Each row of a before or after table is a point. One or more steps were done to the points. Then noise was added and the rows were shuffled. The steps act on columns, c1 being the first. Name the steps. A step turns or swaps two columns, mirrors them in a line or flattens them onto one, adds a multiple of one to another, or multiplies or shifts one. Angles are multiples of 10 degrees, from the lower column toward the higher: turns from -170 to 170, lines from 10 to 170 but not 90. Use the fewest steps. Two steps may share a column if one is a turn and the other turns, adds or multiplies; they go together, in the order done. Otherwise the lowest column goes first.

Before (11 x 2):
array([[-1.9, -1.8],
       [-0.3,  1.1],
       [ 1.8, -0.7],
       [-7.3, -1.7],
       [ 0.6,  1.2],
       [-3.1, -4.5],
       [-4.1, -2.1],
       [ 2.3,  3.1],
       [ 3.2,  2.3],
       [-3.6, -2.6],
       [-2.5, -0.8]])
After (11 x 2):
array([[-3.3, -2.9],
       [ 3.3,  2.1],
       [ 1.1,  0.4],
       [ 0.9,  0.5],
       [-2.2, -1.9],
       [-1.8, -1.5],
       [-4.2, -3.6],
       [-5.2, -4.2],
       [-3.2, -2.7],
       [ 2.3,  2.0],
       [ 0.5,  0.0]])
Steps: flatten c1 and c2 onto the line at 40 degrees

Before (12 x 4):
array([[ 1.7,  2.1,  2.4, -0.2],
       [-0.8, -0.3,  4.0, -0.2],
       [-1.7,  2.9,  4.1, -1.9],
       [ 2.6, -0.1,  3.4, -1.9],
       [-1.0, -0.8, -4.1,  0.5],
       [-2.4, -1.1, -0.2,  0.0],
       [ 5.7,  1.5, -5.8,  3.0],
       [-2.1, -0.8,  3.9, -1.0],
       [ 5.0, -0.8, -3.5,  1.5],
       [-2.4,  0.5, -3.4, -0.2],
       [-1.3,  1.4, -1.6,  6.8],
       [ 3.0,  1.0,  2.3,  1.5]])
After (12 x 4):
array([[-2.3, -2.2, -0.5,  0.1],
       [-1.1,  2.8, -4.6,  5.3],
       [-2.4,  0.9, -2.8, -2.4],
       [-1.5,  5.7,  4.5,  0.4],
       [-2.2, -1.6,  4.3,  1.4],
       [ 2.8,  2.0,  0.6,  2.6],
       [-1.1, -0.4,  3.5,  2.4],
       [ 6.3,  2.6, -6.6, -0.4],
       [ 5.2, -1.4, -4.1, -0.6],
       [ 2.5, -0.3,  3.6, -0.2],
       [ 1.4,  4.3,  2.5,  1.5],
       [-1.0, -1.6, -3.2, -1.4]])
Steps: multiply c2 by 2; turn c3 and c4 by 30 degrees

Before (8 x 9):
array([[-2.4,  3.0,  0.4,  0.3,  2.0,  0.4,  0.7, -2.0, -4.3],
       [-3.8,  0.6, -2.3,  0.2, -5.8, -4.5, -2.3,  2.8, -1.5],
       [-3.8, -5.9,  1.9, -1.6,  1.8, -0.5,  0.2,  1.6, -2.7],
       [-1.4,  2.0,  4.0,  2.4, -1.2,  3.0,  0.3,  1.3, -3.0],
       [-1.7, -2.8, -0.2,  3.3, -4.1,  1.6,  2.5, -6.5, -1.5],
       [-0.9, -2.5, -1.1,  2.3, -1.5, -2.1, -3.0,  1.3, -5.1],
       [-0.4, -2.3,  2.8, -0.6, -1.4,  0.7, -1.1, -1.0, -4.2],
       [ 0.6, -3.4,  1.8, -1.6, -2.1,  1.6, -0.6,  6.3,  1.0]])
After (8 x 9):
array([[ 2.6, -2.9, -4.5,  0.1, -5.7, -5.9,  0.4, -0.2, -2.1],
       [ 2.1,  1.7,  1.5, -0.5, -1.4,  1.0, -1.6, -2.0, -5.4],
       [ 1.7, -2.0,  1.5,  2.4, -1.0,  2.3, -3.5,  1.4, -4.0],
       [ 2.5, -0.3, -1.6,  2.5, -1.7, -2.9,  1.9, -2.9, -6.6],
       [ 0.3,  1.0, -1.7,  0.3,  2.0,  1.2, -1.7,  3.7, -5.4],
       [ 1.0, -4.9,  1.6, -1.3, -2.2, -1.7, -0.5, -5.3,  1.2],
       [ 1.9,  0.3, -1.7, -1.6,  1.8, -1.2, -3.5, -6.1, -3.4],
       [-1.6,  7.2, -1.4,  3.3, -4.3,  4.9, -2.0, -0.4, -2.0]])
Steps: turn c1 and c3 by 50 degrees; turn c1 and c7 by 120 degrees; add -0.5 times c8 to c6; turn c2 and c8 by 110 degrees; multiply c9 by 1.3

Before (11 x 12):
array([[-1.9,  2.0, -2.7, -1.6,  1.7,  1.4, -2.2,  2.9,  5.7, -2.6, -1.3,
         0.9],
       [ 0.9,  0.5, -4.6, -1.8,  0.3,  2.8,  3.6, -1.5, -0.5,  3.1,  0.0,
         0.8],
       [-2.7, -4.3,  1.0, -0.3, -6.0,  2.6, -0.4,  3.2,  0.2, -1.0, -0.7,
        -0.5],
       [-3.6,  3.8, -1.4, -1.1, -0.4,  0.3,  1.3, -2.0,  1.2,  0.5, -1.3,
        -2.9],
       [ 0.5,  5.6,  2.0,  0.2,  1.7,  2.4,  2.2,  2.3, -1.1,  0.4, -3.0,
        -4.9],
       [-0.6,  4.9, -2.5,  3.0, -2.4,  1.9,  2.2,  5.0, -2.9,  0.5, -1.1,
        -0.5],
       [-0.2, -0.2,  1.8, -3.9,  0.7,  0.6,  2.2, -1.0,  0.1, -3.4, -3.4,
         0.9],
       [-3.8,  0.1,  1.9,  0.0, -0.4,  0.5,  3.3,  2.6,  5.6,  0.7, -0.4,
         3.4],
       [ 2.0,  2.9, -0.7,  0.1, -1.4, -6.3,  2.7,  1.0,  2.8,  2.3,  2.6,
         3.0],
       [-2.6, -0.7, -3.6, -0.9, -4.2,  1.1,  1.4,  3.8,  2.6,  5.2, -2.7,
        -0.6],
       [-3.9, -1.5, -0.8, -4.9, -1.2, -0.6,  3.2, -0.1, -4.6,  1.1,  1.4,
        -2.1]])
After (11 x 12):
array([[ -2.2,  -3.0,  -0.1,  -0.6,   6.2,   1.4,  -1.4,   3.2,  -0.1,
         -0.6,   6.8,   3.1],
       [  1.3,   0.6,  -4.6,  -1.9,  -1.5,   1.0,   3.0,   0.9,   0.6,
          3.5,   7.5,   0.2],
       [ -3.2,  -0.2,  -1.0,  -0.6,  -1.3,   1.6,   0.6,   1.9,   1.8,
          1.3,  -0.2,  -4.9],
       [ -2.8,  -0.8,  -3.7,   0.4,   5.8,   2.9,   5.2,   1.3,   2.9,
          1.1,   0.3,   0.6],
       [ -4.1,  -2.3,  -1.5,  -7.0,   0.9,  -1.4,   1.1,   1.1,  -1.8,
          3.2,  -0.6,   0.0],
       [  0.5,   0.3,   1.9,  -0.4,   0.8,   3.8,   0.3,  -3.0,  -0.9,
          2.4,   3.7,  -7.5],
       [ -0.1,   0.8,   1.9,  -2.8,  -1.4,   3.3,  -3.5,   0.2,   2.3,
          1.9,  -1.8,   0.8],
       [  2.2,   4.1,   0.6,   1.2,   1.8,  -4.6,   2.3,   0.4,   2.5,
          2.7, -15.1,  -0.3],
       [ -0.8,   2.7,  -1.9,   0.9,   5.3,   1.9,   0.3,  -1.5,  -4.5,
          1.8,   4.3,  -3.9],
       [ -1.9,   1.7,  -1.9,   1.4,   1.1,   2.0,  -2.8,  -2.9,   5.5,
         -2.6,   2.6,  -1.0],
       [ -4.2,   3.0,   2.9,   2.7,   2.3,   0.5,   0.7,  -1.4,   4.8,
          3.1,   1.1,   2.3]])
Steps: turn c2 and c12 by -50 degrees; add 0.3 times c2 to c3; turn c4 and c9 by -30 degrees; turn c5 and c8 by -130 degrees; turn c6 and c11 by 70 degrees; multiply c11 by 3; swap c7 and c10
